Each row is a point. The ring and each string are closed loops that go straight from each point to the next, and from the last back to the first. Before rounding, they use only three directions, however many columns there are. How many times does the string pass through the ring? Passing back the other way cancels.

Ring, 7 rows:
[[ 17   2   1]
 [ -7  16   0]
 [-37   7 -16]
 [-39 -16 -36]
 [-24 -37 -37]
 [ -4 -44 -20]
 [ 19 -21  -2]]
String, 22 rows:
[[-34 -40 -64]
 [-16 -29 -50]
 [ -7 -18 -37]
 [ -8 -40 -50]
 [-14 -57 -33]
 [-19 -57 -10]
 [-16 -41  -8]
 [-13 -45  -9]
 [-14 -65  -6]
 [ -3 -64 -30]
 [  3 -32 -44]
 [ -3 -19 -35]
 [ -8 -42 -52]
 [-28 -57 -51]
 [-38 -49 -34]
 [-34 -34 -21]
 [-21 -21 -21]
 [-16 -16 -46]
 [-30 -21 -62]
 [-44 -29 -65]
 [-47 -35 -40]
 [-44 -38 -43]]
Times through: 1
String:
[[ 35  -7 -11]
 [ 45  -1   2]
 [ 30   5 -12]
 [ 11   1 -15]
 [ 24  22  -1]
 [ 12  25  11]
 [ -8   9  14]
 [-10  -5  -6]
 [  0   4 -21]
 [  8  19 -10]
 [  5   5 -21]
 [  1  -2 -15]
 [ 19   7 -12]
 [ 34   5   4]
 [ 24 -11  20]
 [  5 -17   7]
 [  2 -13 -11]
 [ 22  -7 -25]]
Times through: 2

Ring, 9 rows:
[[ 53  -6  12  48 -10  27 -13 -15  -4]
 [ 20  18 -18  17 -15  25 -29 -13  -4]
 [-13  32 -32 -10 -16  18 -30 -10  -5]
 [-39  32 -30 -25 -13   7 -18  -6  -8]
 [-41  13  -9 -18  -7  -1   3  -5 -11]
 [-17 -14  19   9  -1  -2  21  -6 -13]
 [ 10 -29  37  33   1   2  29  -8 -13]
 [ 44 -37  49  58   1  11  26 -11 -11]
 [ 64 -25  36  65  -4  23   7 -14  -7]]
String, 25 rows:
[[ 23  65  -3  11 -11  21 -18   1  -4]
 [ 17  44  13  15  -6  13   1   1  -7]
 [ -4  15 -14   4 -12  15 -16 -10  -7]
 [-38   0 -50 -21 -18  15 -37 -19  -6]
 [-61  27 -59 -43 -18   9 -37 -13  -7]
 [-55  71 -31 -44 -11   1 -14   4  -9]
 [-35  74  -3 -27  -5  -1   5  10 -10]
 [-75  18 -31 -44 -10  -7  -5  -6 -12]
 [-71 -32 -32 -31 -10  -5  -6 -18 -13]
 [-14 -19  -3   7  -8   7  -1 -14 -10]
 [  1  13  20  14  -3   4  15  -2 -11]
 [  6  26  46  19   4  -3  37   7 -13]
 [  1 -32  52  31   6  -7  46  -4 -15]
 [  4 -90  34  43   1   1  30 -23 -14]
 [ 20 -63  31  45  -2   8  20 -19 -12]
 [ 15 -21  14  29  -6  12   4 -13  -9]
 [ 43  11  46  46   0  12  23  -1  -9]
 [ 78   0  70  75   4  16  33   0  -9]
 [ 90 -57  55  92  -2  27  15 -19  -7]
 [ 88 -14  51  80  -3  27  11 -10  -6]
 [ 58  40  43  47  -2  18  14   4  -7]
 [ 28  18  19  29  -6  15   3  -4  -8]
 [ 24 -17  -3  30 -11  22 -16 -18  -6]
 [ 32 -21 -29  31 -19  34 -44 -27  -2]
 [ 26  19 -32  17 -19  33 -45 -17  -1]]
Times through: 0

Ring:
[[-26  -5  -2 -18  21  22  -3  11  -4   2  24 -15  15 -13]
 [-13   9   0 -27  22  22  14   4 -22  21  54 -22  17 -18]
 [ -2  16   1 -33  15  19  27  -3 -34  35  72 -23  18 -18]
 [ 12  18   0 -35   2  11  34  -8 -36  40  80 -16  15  -9]
 [ 22  11  -2 -25 -12   0  23  -3 -16  24  61   0   7  10]
 [ 21  -2  -5 -12 -21  -8   4   6  10   2  31  13  -1  26]
 [ 10 -15  -8  -5 -23  -8 -11  11  27 -15   2  21  -2  32]
 [ -5 -24  -9  -5 -19  -1 -15  12  28 -19 -11  20   2  27]
 [-21 -27  -9  -9  -8   9 -14  11  21 -15 -13  12   9  14]
 [-29 -21  -7 -13   7  17 -12  11  11 -10  -3  -1  13   0]]
String, 30 rows:
[[ 30  22  -2 -44 -17   3  54 -21 -50  59  99  -9  17  -1]
 [ 29  16  -4 -48 -27   3  60 -28 -55  65  96  -4  21   1]
 [ 13   3  -5 -32 -18   4  31 -11 -25  33  58   1  14   7]
 [ 12  -1  -5 -25 -17   2  20  -5 -12  21  45   4  10  11]
 [  9  -4  -7 -28 -21   3  23  -8 -15  24  43   6  13  11]
 [  9  -6  -5  -8 -10  -2  -7  12  17  -8  18  10   0  21]
 [ 15  -9  -5   8 -12 -12 -29  27  46 -34  -4  20 -13  37]
 [ 16 -20  -8  10 -27 -17 -30  23  52 -38 -19  31 -13  48]
 [  3 -29 -12  -7 -35  -7 -10   5  28 -15 -13  30   2  37]
 [ -8 -23 -10 -20 -24   5   6  -3   4   5   6  15  13  17]
 [ -9 -13  -7 -22 -10   9   9  -1  -4  10  21   4  14   7]
 [ -3 -13  -5   4  -1  -1 -28  25  38 -31  -8  11  -5  23]
 [-12 -25  -7  12  -1  -2 -43  32  55 -48 -33  18  -8  30]
 [-38 -38 -12 -18 -11  18  -7   1  10  -6 -21  11  20   6]
 [-41 -33 -11 -28  -6  24   7  -6  -9  11  -3   2  27  -6]
 [-23 -15  -7 -29  -2  20  15  -6 -17  19  24  -4  23  -7]
 [-28 -15  -7 -32   1  23  17  -7 -21  22  26  -7  25 -11]
 [-45 -20  -6 -31  15  33  10  -3 -20  17  16 -15  29 -22]
 [-40 -13  -5 -38  15  34  23 -10 -35  32  35 -20  33 -28]
 [-19  -5  -4 -27   9  20  12   0 -16  17  35 -11  19 -11]
 [ -7  -1  -1  -2  16   7 -20  24  23 -19  14  -4  -1   7]
 [-10   5   1  -3  27  12 -20  27  18 -18  21 -13   0  -1]
 [-11  12   3 -13  32  17  -7  20   0  -1  41 -22   6 -12]
 [  1   5   0   0  17   4 -21  28  25 -21  20  -5  -5  10]
 [ -4   4  -2 -24   7  13  12   3 -13  17  45 -10  13  -5]
 [ -4  11  -1 -39   6  19  36 -11 -41  43  72 -19  23 -18]
 [  0  21  -1 -57   4  25  64 -27 -74  75 106 -29  33 -31]
 [  1   6  -3 -29   0  12  22  -3 -22  26  55  -9  15  -4]
 [  9   4  -1  -1   7  -1 -16  23  24 -17  22   1  -6  16]
 [ 22  14   1  -5   5  -5  -7  20  16  -8  42  -1  -8  17]]
Times through: 3
String (23 x 14):
[[ 30  21   0 -23  -6  -2  23   1 -16  25  74  -5   3   9]
 [ 26  27  -1 -57 -15  11  72 -31 -73  80 119 -18  26 -14]
 [  7  13  -3 -49  -8  16  53 -23 -57  61  88 -16  26 -15]
 [  5   2  -1  -5   6   2 -13  20  19 -13  23   0  -2  13]
 [  9  13   2  -2  18   2 -15  26  18 -14  35  -8  -6   8]
 [-12  25   3 -46  31  32  42  -9 -59  54  96 -40  28 -40]
 [-21   3  -3 -43  12  29  36 -13 -46  45  64 -23  30 -27]
 [ -8  -4  -3 -17   5  11   2   8   0   4  28  -4  10   2]
 [-15  -7  -4 -16   8  14  -2  10   2   1  21  -6  11  -1]
 [-53 -24  -8 -40  11  38  20 -12 -33  29  19 -16  38 -29]
 [-45 -28  -8 -16  12  25 -12   9   7  -8 -11  -4  20  -8]
 [-13 -14  -3   9  13   4 -39  34  46 -41 -17   6  -6  18]
 [-12 -10  -4 -10   5  10 -10  14  13  -9  10   0   7   7]
 [-32 -18  -7 -27   5  24   9  -2 -14  14  17  -7  24 -11]
 [-47 -20  -5 -17  25  30 -11  12   1  -5   0 -15  21 -18]
 [-17  -4   0   5  27  11 -34  34  34 -33  -1  -7  -3   5]
 [-10  -1  -2 -16  12  13   0  11  -1   3  30  -9  10  -3]
 [-10   4  -2 -28  11  18  17   0 -22  23  50 -15  17 -12]
 [  5   8   1   0  17   2 -20  28  25 -20  25  -5  -7  11]
 [ 13  25   3 -25  17  10  20   6 -22  25  77 -21   7  -9]
 [ 11  24  -1 -64  -6  22  77 -36 -85  88 121 -26  35 -28]
 [  8   9  -3 -35  -6  11  33 -10 -33  38  68  -9  17  -5]
 [  9   4  -2 -12   1   2  -1  12   7  -1  35   0   1  11]]
Times through: 1
